Each row is a point. Each copy is the shape, with its points in the same order, turned, moved and blurred by noise. Say if it was mirrored as well.

Shape (7 x 2):
[[-0.4 -4.6]
 [-8.3 -1.5]
 [ 2.8  3.1]
 [-3.5  1.5]
 [ 4.9 -6.5]
 [-4.0  0.8]
 [ 2.1  4.2]]
Copy 1, 7 rows:
[[ 2.5 -4.8]
 [ 8.4  2.1]
 [-3.8  1.5]
 [ 2.9  2.2]
 [-1.7 -8.4]
 [ 3.7  1.7]
 [-3.5  2.4]]
Copy 1 is: mirrored
Copy 2:
[[ 0.9 -5.3]
 [-7.4 -8.3]
 [-2.7  2.6]
 [-6.1 -3.1]
 [ 5.6 -3.1]
 [-5.6 -4.2]
 [-3.9  3.0]]
Copy 2 is: only turned
Copy 3:
[[-3.9  1.2]
 [-5.1 -7.3]
 [ 3.9  0.9]
 [-0.3 -3.9]
 [-3.9  6.9]
 [-1.3 -4.7]
 [ 4.8 -0.1]]
Copy 3 is: mirrored

Shape, 10 rows:
[[ 2.3  9.0 -0.9 -2.3]
 [ 0.2 -0.5 -3.7 -3.5]
 [ 2.3 -2.6  3.0  2.7]
 [ 2.9  0.6 -1.4  2.7]
 [ 1.3  0.0 -0.2  0.8]
 [-2.7 -3.2  0.7  2.8]
 [-6.8 -2.7  3.1 -5.6]
 [ 0.2 -3.5  1.8 -6.3]
 [ 2.3 16.7  2.6  3.0]
 [-3.1 -0.9  2.7  2.4]]
Copy 1:
[[ -6.8   1.0   4.7   2.1]
 [  1.5  -1.9   1.0  -1.7]
 [  1.7   6.9  -2.9  -1.9]
 [  0.8   5.2   2.3  -2.2]
 [  0.9   3.7   0.2  -0.9]
 [  5.7   4.6  -1.6   1.1]
 [  3.2  -2.4  -6.3   5.0]
 [  0.6  -1.8  -5.9  -1.7]
 [-11.1   7.3   8.3   7.3]
 [  3.5   5.1  -1.9   3.3]]
Copy 1 is: mirrored
Copy 2:
[[-2.6  5.7 -0.3  5.4]
 [-0.2  0.4  1.7 -2.5]
 [ 1.9 -0.6 -7.5 -2.7]
 [-1.6 -1.1 -4.8 -0.4]
 [ 0.5 -0.5 -3.8 -0.9]
 [ 4.5 -3.8 -3.9 -1.4]
 [10.3  0.8  1.9 -2.8]
 [ 5.1  3.2 -0.4 -6.2]
 [-3.0  6.8 -3.7 14.8]
 [ 4.8 -2.4 -4.1  0.4]]
Copy 2 is: only turned
Copy 3, 10 rows:
[[  3.0   9.3  -1.5  -1.3]
 [ -0.6   2.5   6.1  -0.2]
 [ -0.4  -3.7  -1.5   2.5]
 [  1.0  -0.1  -1.1  -1.6]
 [ -0.2  -0.4  -0.2   0.8]
 [ -5.3  -2.0   0.1   1.4]
 [ -5.5   3.9   4.0   7.7]
 [  0.3   1.2   5.5   6.2]
 [  3.7  12.1 -10.8  -3.1]
 [ -5.1   0.0  -1.1   1.9]]
Copy 3 is: only turned
Copy 4, 10 rows:
[[ -8.2   5.4  -0.9   4.4]
 [  1.0   1.6  -2.1   4.5]
 [ -2.6  -1.4   7.1   1.8]
 [ -1.8   2.5   5.4   3.1]
 [ -0.4   0.3   4.9   2.8]
 [  1.3  -1.6   3.5  -2.0]
 [  0.5  -7.6  -3.6  -1.7]
 [  0.4  -7.2  -0.2   6.4]
 [-15.7   8.3   0.6   0.5]
 [ -1.0  -0.9   3.5  -3.0]]
Copy 4 is: mirrored
